Each row is a point. The points of each table are mixes of a few directions, plus a little noise. Count the directions of each table, and those that both share. Where both have some left over, give the other angles between the two spaces (their principal angles), to ten degrees, smallest first.
In the rows, zero is written as 128.

First, 4 rows:
[[166 102]
 [ 98 149]
 [ 72 168]
 [177  93]]
Second (6 x 2):
[[ 69 101]
 [154 140]
 [195 159]
 [ 69 101]
 [107 118]
 [174 149]]
Directions: first 1, second 1, shared 0; angles 60

First:
[[109 132  94]
 [ 98 136 183]
 [214 106  71]
 [154 122 149]
 [ 65 143 144]]
Second:
[[ 76 141 170]
 [ 67 144 165]
 [130 128 123]
 [210 109 165]
 [162 119  94]
 [123 128  53]]
Directions: first 2, second 2, shared 2

First:
[[172 147 211 184]
 [ 94 150 122 144]
 [126 103 123 117]
 [127  69  75  68]
 [127 216 115 145]
 [123  83 121 110]]
Second:
[[165 220 211 208]
 [128 127 127 127]
 [127 127 127 127]
 [108  78  83  85]
 [110  83  88  89]
 [130 133 133 133]]
Directions: first 3, second 1, shared 1

First (8 x 6):
[[127 159 154 106 123 137]
 [ 95  87  75 204 120  20]
 [151  39  61 167 150 154]
 [ 96 208 182 108 103  72]
 [150 125 137 101 137 187]
 [124 129 127 133 126 117]
 [135 115 120 129 133 142]
 [147 162 168  77 131 195]]
Second (8 x 6):
[[129 143 119 117 187 116]
 [ 29 142  69 177 141 174]
 [200  99 193 115  91 102]
 [104 136  90 122  68 149]
 [176 127 147  96 121 105]
 [ 44 136  86 176 150 166]
 [166 100 182 139 106 116]
 [178 140 137  83 160  96]]
Directions: first 2, second 3, shared 0; angles 70, 90

First, 7 rows:
[[112 100 128 153 142 145 163 147]
 [131 123 103  79 120  87 145 102]
 [147 152 121  82 109  89 101  95]
 [140  99 230 219 126 135 139 151]
 [154 138 201 167 111 118  97 125]
 [ 94 137   7  54 147 147 146 127]
 [117 147 106 142 142 174 104 150]]
Second (10 x 8):
[[134 149 127 184 153 169  84 150]
 [128 126 128 105 118 112 138 117]
 [140 157 129 129 123 146  86 135]
 [179 124  80 116 137  76 116 133]
 [115 117 137  40  89  73 169  78]
 [ 80 130 147 210 182 162 121 108]
 [110 131 156  58  80 122 150 108]
 [154  83 110 147 128 134 171 192]
 [ 81 160 133 176 187 109  91  40]
 [159 103 135 112  83 174 155 220]]
Directions: first 3, second 4, shared 2; angles 80

First, 8 rows:
[[162 125 128 129 120 112 138 112 111]
 [147 145 120 149 132 136 137 107 105]
 [111 104 155 163 100 125  85 207 128]
 [110 106 143  82 146 134 109 135 152]
 [148 118 137 104 141 128 122 112 120]
 [123  84 168 106 124 124  77 185 137]
 [139 132 106 110 113  95 169  98 144]
 [ 84 210  67 180 149 171 186  68 128]]
Second, 10 rows:
[[176 125 138 145 148 137 128  95 120]
 [ 22 135 105  91  83 108 127 200 145]
 [143 127 131 133 134 131 128 118 126]
 [126 128 128 127 127 128 128 129 128]
 [122 128 127 126 126 127 128 132 129]
 [249 120 154 170 179 151 129  46 109]
 [101 130 122 119 117 123 128 146 132]
 [ 26 135 106  93  85 109 127 197 144]
 [168 125 137 142 145 135 128 101 121]
 [145 127 132 134 135 131 128 116 125]]
Directions: first 4, second 1, shared 0; angles 30

First (9 x 11):
[[190 147 120 116 149 161 125 112  86 107 141]
 [ 53 117 134 115 109 113 136 156 169 142 117]
 [194  82 117 137  91 163 139  92  42  90 121]
 [100 134 140 178 140  61 112 129 194 169 126]
 [207 122 132 224 143  64 102  78 130 152 133]
 [ 32 116 122  17  92 205 164 183 113  95 116]
 [114 157 122  61 144 182 139 153 114 107 137]
 [ 75  84 133 145  85 102 137 134 146 138 108]
 [187 192 131 159 198 100  99 114 158 151 154]]
Second, 9 rows:
[[145 167 125 107 162 146 123 135 129 125 143]
 [173 225 124  72 215 172 114 144 133 120 165]
 [ 72   7 135 196  20  72 144 108 122 138  83]
 [154 185 125  97 178 155 121 137 132 123 150]
 [ 93  56 131 170  63  95 138 116 124 133 100]
 [145 165 126 107 161 146 123 133 131 125 141]
 [ 99  66 131 164  72  99 137 118 125 132 105]
 [ 95  59 131 168  65  95 137 117 125 133 101]
 [172 224 123  74 213 171 115 143 133 121 164]]
Directions: first 3, second 1, shared 1

First, 11 rows:
[[100 133 147 134 106  97 132 117 141 117  94 153 157 108]
 [183 124  91 114 169 189 121 150 104 148 194  81  73 164]
 [ 84 132 159 139  96  80 135 110 148 111  74 167 173  99]
 [ 84 132 159 140  95  79 135 109 148 109  73 166 174  99]
 [163 124 105 119 154 167 123 141 113 140 172  97  93 151]
 [ 70 133 167 142  84  64 136 103 153 106  57 178 187  88]
 [200 121  78 107 185 209 117 157  95 159 217  67  56 177]
 [204 122  77 107 185 212 117 161  95 157 221  61  52 179]
 [165 125 101 118 156 170 121 142 113 142 174  96  90 155]
 [ 92 131 154 137  99  87 133 112 144 114  82 161 167 102]
 [ 66 133 171 145  80  60 138 103 154 103  53 183 190  87]]
Second, 10 rows:
[[ 90 111  79 118 102 133 101  38 174 133 137 140  79 152]
 [166 109  99  57  99 120 135 132 110 117  98 187 118  99]
 [ 65 141 154 112  89 166 215 180 124 223 175 171 144  88]
 [229 118 159 136 174  32 110 109  83  63 108 112 173 151]
 [145 121 100 108 134 119 108 126 133 103 106 149 119 124]
 [175 131 153 136 154 141 125 201  91 100  96 105 162 109]
 [ 65 170 132 183 189 111 127 178 161 146 168 130 143 141]
 [113 186 144 173 165 123  48 135 133  50 113  71  93 171]
 [ 67 123 129  88  28 200 164  76 137 188 151 137  77 115]
 [163  71 131 167 145 138 150 103 134 153 130  83 174 131]]
Directions: first 1, second 6, shared 0; angles 70
